Each point is reached from the start by the listed moves, each made once or not at all, plus a little noise. Is the number of moves made odd or even? Then give how often each move was made.
In the rows, 128 means zero.

Moves:
(1): [156  79 133]
(2): [143 182 115]
Start: [124 116 137]
Points:
[127 118 135] => even (0, 0)
[153  70 139] => odd (1, 0)

Moves:
(1): [164 148 101 108]
(2): [102 163 118 149]
(3): [147 131 161 157]
(4): [126 108 105 160]
Start: [122 118 131 126]
Points:
[141 123 163 151] => odd (0, 0, 1, 0)
[159 117  82 139] => even (1, 0, 0, 1)
[150 155 105 187] => even (1, 1, 1, 1)
[114 135 132 209] => odd (0, 1, 1, 1)
[120  97 105 157] => odd (0, 0, 0, 1)

Moves:
(1): [148  78 136 135 155 139 136 128 129]
(2): [145 139 104 150 130 117 155 115 154]
(3): [115 139 132 118 128 158 174 124 109]
(4): [ 91 115 125 120 124 142 133 144 155]
(5): [126 149 116 125 153  99 127 145 138]
(6): [124  95 112 116 111 105 129  97 127]
Start: [126 116 126 121 146 142 146 127 154]
Points:
[ 85 123 108 109 174 126 154 161 188] => even (0, 0, 0, 1, 1, 0)
[ 95  31 117 101 152 174 207 106 160] => even (1, 0, 1, 1, 0, 1)
[105 113 105  93 159 117 195 107 144] => odd (0, 0, 1, 0, 1, 1)
[ 87  63 104  96 126 134 152 106 178] => even (0, 0, 0, 1, 0, 1)

Moves:
(1): [124 135 131 120 124 122 146 149 117 120 140 126]
(2): [174 113 155 125  84 114 164 107 128 124 130 109]
(3): [155  98 102 129 155 141 105 121 125 108 138 126]
(4): [142 145 135 130 142 122 131 139 132 125 104 133]
(5): [128 139 153 157 120 139 136 121 125 128 136 117]
(6): [146 139 158 116 120 102 167 134 146 142 131 116]
(7): [130 146 117 133 128 133 113 144 137 129 123 125]
(8): [120 134 135 129 131 150 125 151 132 121 121 109]
(9): [102 176 138 114 145 147 131 154 125 115 131 127]
Start: [122 123 152 134 144 150 122 119 139 128 126 132]
Points:
[136 105 138 131 170 176 114 156 129  94 139 110] => odd (1, 0, 1, 0, 0, 0, 0, 1, 0)
[191 153 249 150 101 135 207 131 163 126 112  74] => odd (0, 1, 0, 1, 1, 1, 0, 1, 0)
[125 152 168 127 157 157 141 174 136 109 105 116] => odd (1, 0, 0, 1, 0, 0, 0, 1, 0)
